Each wall is flat, endless, passes through zero and stands at right angles to its row. A trip goes straight from one point to another. List the walls that it crosses, first one first.

Walls:
(1): [0.00 0.12]
(2): [0.10 0.00]
(3): [-0.35  0.37]
(4): [0.01 0.52]
(5): [-0.33  0.13]
Trips:
[-0.21  0.15] to [-0.46  0.26] -> none
[-0.23  0.26] to [0.24 0.69] -> 2
[0.28 0.14] to [0.22 0.03] -> none

Walls:
(1): [-0.14  0.24  0.02 -0.04 -0.47 -0.42  0.20  0.26  0.24 -0.08 -0.15]
(2): [-0.15  0.20 -0.26 -0.01 -0.12 -0.27 -0.06  0.00 -0.11  1.02 -0.42]
(3): [-0.26  0.01  0.26 -0.25 -0.23  0.10 -0.03  0.22 -0.32  0.00 -0.30]
(4): [ 0.24 -0.45 -0.44  0.49  0.40 -0.25  0.00 -0.21  0.11 -0.36  0.00]
(5): [ 0.04 -0.28  0.22  0.18 -0.02 -0.13  0.47  0.37 -0.57  0.08  0.26]
Trips:
[ 0.07  0.61  0.00  0.47 -0.06 -0.30  0.45 -0.72  0.28 -0.02  0.34] to [-0.11  0.05 -0.04 -0.24 -0.28  0.46 -0.60  0.12 -0.07 -0.25  0.02] -> 4, 1, 3
[-0.22 -0.12 -0.18  0.27  0.27  0.10  0.62 -0.28  0.36  0.15 -0.15] to [ 0.16  0.58  0.05  0.24 -0.10 -0.23 -0.36  0.01 -0.17  0.37  0.33] -> 1, 4
[-0.11  0.04 -0.01 -0.09  0.60  0.06  0.50  0.23 -0.27 -0.04  0.21] to [-0.25 -0.27 -0.02  0.30  0.20  0.30 -0.20  0.52 -0.56 -0.12  0.32] -> 3
[ 0.40  0.32  0.26 -0.26  0.46 -0.45  0.53  0.01  0.16  0.31 -0.01] to [ 0.37 -0.11 -0.04  0.27  0.50 -0.28  0.16 -0.12  0.13  0.34 -0.30] -> 4, 1
[-0.38  0.01  0.02  0.09 -0.43 -0.41  0.16 -0.16 -0.27  0.35  0.08] to [ 0.30 -0.07  0.41  0.14 -0.49  0.24 -0.04  0.18  0.16 -0.15  0.30] -> 2
[ 0.39 -0.06 -0.34 -0.15 -0.35  0.20  0.43  0.10 -0.45  0.65  0.46] to [ 0.40  0.22 -0.32  0.09  0.19  0.21  0.29 -0.09 -0.25 -0.01  0.05] -> 4, 2
[ 0.07 -0.17  0.10 -0.50  0.80 -0.03 -0.22 -0.06  0.21 -0.20 -0.48] to [ 0.41 -0.45 -0.34  0.33  0.11  0.21 -0.07 -0.25 -0.41 -0.26  0.31] -> 3, 5

Walls:
(1): [ 0.19  0.36  0.02 -0.03  0.20  0.07  0.44  0.21 -0.47  0.34 -0.13  0.00
  0.08 -0.26 -0.32  0.51  0.46  0.26  0.18 -0.15 -0.06 -0.17  0.07  0.63
 -0.10  0.09  0.00  0.49 -0.19 -0.12 -0.24 -0.15  0.38 -0.10  0.46 -0.51
  0.07 -0.16  0.03 -0.22 -0.21  0.48  0.25 -0.31  0.36  0.69  0.00  0.06]
(2): [-0.46  0.48  0.28 -0.23 -0.30  0.06 -0.44  0.02  0.14  0.04 -0.03 -0.05
 -0.18 -0.24 -0.10  0.07 -0.55 -0.08  0.34 -0.21  0.33  0.41  0.06  0.45
 -0.05 -0.17  0.32  0.09  0.25  0.26  0.12 -0.47 -0.03 -0.68  0.32 -0.41
 -0.05  0.33  0.04  0.33  0.10  0.10  0.19  0.70  0.07  0.18 -0.20  0.35]
(3): [-0.26 -0.35  0.03  0.18 -0.35  0.19 -0.01  0.19  0.28 -0.51 -0.03 -0.76
 -0.34 -0.21  0.08 -0.07 -0.05 -0.21  0.32  0.93  0.38  0.07 -0.28  0.12
 -0.19  0.50 -0.21 -0.09  0.10 -0.79  0.20  0.37  0.01 -0.21 -0.37 -0.12
 -0.48  0.16  0.47  0.55 -0.13  0.14  0.18  0.45  0.08  0.15 -0.79  0.15]
(4): [ 0.20 -0.41  0.12  0.02 -0.37 -0.41 -0.19 -0.30  0.36 -0.38 -0.39  0.61
 -0.25  0.13 -0.44 -0.03  0.06 -0.15  0.29  0.09 -0.14  0.46 -0.42 -0.48
 -0.02 -0.07 -0.12 -0.04  0.62  0.34  0.87 -0.68 -0.25 -0.25  0.55  0.13
  0.53 -0.13  0.46 -0.07  0.24  0.41 -0.06  0.26 -0.02 -0.28 -0.14  0.16]
(5): [-0.06  0.16  0.54  0.25 -0.04 -0.12  0.09  0.23  0.41  0.00 -0.06  0.15
 -0.56  0.07 -0.51 -0.47  0.08 -0.83  0.14  0.04  0.28  0.10  0.01  0.20
  0.08  0.08 -0.06  0.09  0.08  0.24 -0.08  0.25 -0.12 -0.15 -0.25 -0.04
  0.01  0.00 -0.14 -0.05 -0.18 -0.05  0.14 -0.38 -0.13  0.32 -0.13  0.20]
(6): [ 0.02  0.30 -0.21  0.22  0.37  0.16 -0.03  0.16  0.52  0.20 -0.09 -0.45
 -0.45 -0.26  0.05 -0.09 -0.10 -0.31  0.10 -0.30 -0.12  0.59 -0.05 -0.34
  0.42 -0.35 -0.21  0.25 -0.13  0.10 -0.26 -0.35  0.05  0.39  0.16 -0.68
 -0.19 -0.68 -0.30  0.17 -0.13  0.33 -0.56 -0.19  0.26 -0.04 -0.39  0.27]
Trips:
[-0.04 -0.13  0.25  0.13  0.09 -0.70  0.11  0.01  0.62  0.24  0.16  0.11
 -0.33  0.02  0.17  0.10  0.32 -0.06 -0.40 -0.59  0.47 -0.32  0.33 -0.02
 -0.06  0.06  0.04  0.06  0.17 -0.28  0.06 -0.56  0.02  0.16 -0.58 -0.22
 -0.02  0.08 -0.22 -0.13 -0.44  0.36  0.16  0.14 -0.24  0.28  0.22 -0.25] to [ 0.07  0.50  0.35 -0.07 -0.82  0.20  0.37 -0.57 -0.08 -0.38 -0.16 -0.55
 -0.12  0.61  0.26 -0.16  0.48  0.06  0.13 -0.12 -0.01 -0.27 -0.24  0.64
  0.05 -0.10  0.11  0.21  0.08  0.39 -0.06  0.32 -0.12 -0.07 -0.48 -0.12
  0.57 -0.24 -0.57  0.09  0.51 -0.13  0.72 -0.40  0.16 -0.05  0.41 -0.30] -> 6
[-0.05  0.48 -0.41 -0.15  0.34  0.06 -0.34 -0.59 -0.03  0.33 -0.23  0.14
 -0.27  0.05  0.07 -0.37 -0.56 -0.17  0.02 -0.24  0.04 -0.06  0.28 -0.04
  0.12  0.11  0.09 -0.02  0.17 -0.12 -0.45 -0.19 -0.24  0.40 -0.17 -0.07
 -0.02 -0.29 -0.06  0.12 -0.03  0.51  0.08  0.44  0.30  0.42  0.02 -0.13] to [ 0.02 -0.67 -0.73  0.28 -0.33  0.12 -0.65  0.22 -0.15 -0.13  0.10  0.31
  0.32  0.73 -0.24  0.11 -0.04 -0.44  0.21 -0.48 -0.14 -0.16 -0.24  0.16
  0.19  0.15  0.09 -0.27 -0.61  0.01  0.38  0.70 -0.09 -0.03 -0.14  0.19
 -0.31  0.37 -0.01  0.09  0.30  0.39 -0.11 -0.13 -0.19 -0.21  0.38 -0.04] -> 1, 2, 6, 4
[ 0.06 -0.44  0.40 -0.39 -0.26 -0.29 -0.08 -0.40  0.04  0.24  0.24  0.20
 -0.34  0.35 -0.08 -0.28 -0.09 -0.49  0.05 -0.10 -0.38  0.04  0.22 -0.02
 -0.21  0.30  0.35  0.34 -0.08  0.01 -0.18 -0.47  0.32 -0.80 -0.05 -0.06
  0.23  0.07  0.14 -0.44  0.22 -0.16 -0.01 -0.21  0.24  0.52  0.11 -0.07] to [ 0.30  0.50  0.54  0.12 -0.11 -0.01 -0.07  0.33  0.07  0.28  0.04 -0.21
 -0.47 -0.31 -0.08 -0.10 -0.30  0.03 -0.07  0.04 -0.35 -0.02 -0.49  0.03
 -0.45 -0.10 -0.17  0.26  0.36 -0.01  0.21  0.28 -0.07 -0.36 -0.03  0.14
 -0.08 -0.04 -0.16  0.13 -0.38  0.23  0.03 -0.15 -0.26 -0.15 -0.05 -0.06] -> 3, 6
[-0.10 -0.04  0.02 -0.55  0.19  0.03  0.04  0.08  0.39  0.49 -0.23 -0.07
  0.10  0.26 -0.85  0.04  0.08 -0.34  0.05  0.03  0.19 -0.20 -0.30 -0.10
 -0.24 -0.05  0.17 -0.36  0.45  0.32 -0.68  0.28  0.12  0.31  0.26  0.00
 -0.08 -0.02  0.36 -0.27 -0.23 -0.09  0.13  0.41 -0.17  0.06 -0.13 -0.27] to [-0.15  0.42 -0.22  0.23 -0.49  0.10 -0.47  0.11 -0.74  0.10  0.00  0.53
 -0.37 -0.15 -0.17 -0.24  0.28 -0.49  0.22 -0.25  0.17  0.20 -0.19  0.07
 -0.18  0.12  0.20 -0.27  0.34  0.02  0.08 -0.13 -0.15 -0.08  0.08  0.14
  0.12 -0.35 -0.60  0.01  0.15  0.40 -0.07  0.01  0.04 -0.09  0.11  0.29] -> 6
[ 0.07 -0.11 -0.03 -0.41  0.46  0.00  0.33  0.32  0.24  0.06 -0.10  0.56
 -0.48  0.35  0.02 -0.01 -0.57  0.48 -0.18 -0.11  0.20  0.05 -0.05  0.05
  0.15 -0.28  0.46  0.06 -0.16 -0.19  0.45  0.11  0.02  0.12 -0.38  0.07
 -0.07  0.04 -0.30 -0.37 -0.17  0.46  0.13 -0.03 -0.28 -0.40  0.11 -0.11] to [-0.01  0.49  0.04  0.12  0.13 -0.27  0.12  0.49  0.35 -0.23  0.25 -0.02
 -0.13  0.37  0.13 -0.01  0.50  0.20  0.27 -0.05  0.14  0.21  0.21 -0.19
 -0.10  0.32  0.25  0.48  0.07 -0.44 -0.40  0.06  0.24 -0.39  0.11 -0.01
  0.54 -0.10 -0.14 -0.14  0.13 -0.45  0.29  0.01 -0.24  0.19 -0.05  0.27] -> 5, 4, 1, 2, 3
[ 0.14  0.10  0.12  0.00 -0.57 -0.15 -0.08 -0.41  0.04 -0.24 -0.17  0.05
  0.43  0.03 -0.23 -0.38 -0.19 -0.37  0.00 -0.46  0.01 -0.05  0.20 -0.48
  0.09  0.02 -0.10 -0.28 -0.21  0.24 -0.11 -0.22  0.28 -0.39 -0.06 -0.23
  0.22 -0.13 -0.50  0.00  0.12 -0.55 -0.24 -0.17 -0.29  0.04 -0.24  0.20] to [-0.26 -0.42  0.13  0.10  0.12  0.14  0.70 -0.46 -0.13  0.02 -0.01  0.43
  0.03 -0.10  0.19  0.48 -0.49  0.34  0.49  0.73 -0.43 -0.07 -0.18 -0.01
 -0.03 -0.87 -0.36  0.19  0.00 -0.32 -0.04 -0.07 -0.45  0.11 -0.16  0.42
  0.07  0.39  0.03 -0.03  0.29 -0.09 -0.28 -0.14 -0.23  0.00  0.35  0.30] -> 6, 2, 5
